Each row is a point. Each copy is the shape, with its points in the same order, stretched, turned, moved and blurred by noise. Is it also mirrored, or only turned?

Shape (6 x 3)
[[ 43 -11   8]
 [-25 -44   1]
 [-31 -28 -23]
 [-13  39 -11]
 [ 27 -48 -37]
 [ -1  49  14]]
Copy 1 (6 x 3)
[[ 37 -18   9]
 [-23 -46 -16]
 [-28 -25 -30]
 [  4  36 -12]
 [ 28 -41 -38]
 [ -1  45  19]]
Copy 1 is: only turned
Copy 2 (6 x 3)
[[ 41  -1 -21]
 [-22 -40 -10]
 [-35 -21 -33]
 [-20  42 -18]
 [ 19 -36 -60]
 [  0  53   6]]
Copy 2 is: only turned

Shape (9 x 6)
[[ 30  38 -20  10 -29  22]
 [ -7  -9 -11  41 -19  -2]
 [  8  10   1  17   2 -29]
 [-17 -16 -32  33  -7 -13]
 [ 25  -1  -8  11   6 -26]
 [-17   3   4  41  11  14]
 [ 15  -3  11 -11  -8 -31]
 [ 30  28 -12 -26  -7   0]
 [ -4  60 -27  18 -26  30]]
Copy 1 (9 x 6)
[[ 22 -16  39  -6  24  24]
 [ -8 -32  11  33   8  -7]
 [ 18   0  14  16  12 -33]
 [ -1 -39  -5  22  28 -25]
 [ 32  -9   4  12  13 -19]
 [-17   1   6  42  28  -2]
 [ 23   3   4   1 -12 -22]
 [ 27   3  23 -19  14   7]
 [-21 -14  58  -7  42  18]]
Copy 1 is: mirrored
Copy 2 (9 x 6)
[[  8  36 -13 -14 -34  20]
 [-12 -21  10  10 -38   9]
 [  7  -9  11  -6  -9 -25]
 [-11 -44   1  -6 -32   8]
 [ 22 -14  -5  -2  -5 -20]
 [ -8 -19  34   6 -17  24]
 [ -4   0 -13   8   5 -37]
 [  2  28 -24 -18  10  -3]
 [-18  35   6 -39 -34  31]]
Copy 2 is: mirrored

Shape (11 x 8)
[[ 16   9  17   6 -12  -9  44 -27]
 [-19 -18   9  -1 -25 -11 -13  29]
 [-22 -11  -8  21 -17   2  24 -37]
 [-16  26 -35 -18   5 -12 -13 -16]
 [ -1  15  13  12  15  26  15  -3]
 [ -1 -28 -32   9   7 -18 -13  17]
 [ 21 -27   6 -29 -40   8  17 -24]
 [-17 -21 -34   7 -18  20  33  -9]
 [-11 -22  20 -18 -19  -3 -20  16]
 [-25  27 -10   1 -37  -2 -20   6]
 [ 30 -34  29  23 -35  26   5  16]]
Copy 1 (11 x 8)
[[ -1  27  -6  -4  -5 -22  40 -38]
 [-24 -19   3  20 -14 -29 -15   6]
 [-26  18 -30  15  -1   9   9 -35]
 [ -2  15  -6 -30  18  12 -21  -4]
 [ 20  13  14  15  21  10  23  -3]
 [  8 -34 -36  -1 -13  -1 -10   1]
 [-25 -13  12 -16 -41   9  28 -20]
 [-35   5 -41   2  -9  28  28  -3]
 [-16 -26  24  10 -17 -17 -12  -1]
 [-17  34   9   2  -9  -4 -29  15]
 [  5 -10   9  49 -50 -11  22   2]]
Copy 1 is: only turned
Copy 2 (11 x 8)
[[ 30   4  16  20   2 -40  28 -15]
 [ 21 -26  -2 -14 -26  23  16  22]
 [  2 -35  -5  29   1 -16  37 -23]
 [-22 -10 -29 -26  24 -25  -7  -5]
 [ 18  13   1  12  27  11  34  -6]
 [ 11 -38  -6  -1   8  10 -18  26]
 [ -6 -17  48  -1 -25 -14   8 -16]
 [-16 -39  16  23  11  -4  40  12]
 [ 19 -21  11 -25 -21  24   6   4]
 [-16   0 -30  -9 -21  -1  21  10]
 [ 29   4  47  40 -34  39  18  13]]
Copy 2 is: mirrored
Copy 3 (11 x 8)
[[ 17  -2   9 -20  -1  42  38 -27]
 [-25   2  -5  39  -3   5   3  19]
 [-17  -5  11   6   6  28  15 -53]
 [-23  10 -18 -21  25  16 -24 -15]
 [  9  21  31   0  16  -2   7  -4]
 [-10  -9 -25  25  17 -23   2  -2]
 [ -4 -31   6 -12 -49  33   5 -27]
 [-11  15  -5   7 -13   7  10 -60]
 [-27 -16   6  19 -11  -1  -6  18]
 [-21  22 -17  24  13  40 -24   6]
 [ 21 -17  27  49 -27  16  15  -2]]
Copy 3 is: mirrored
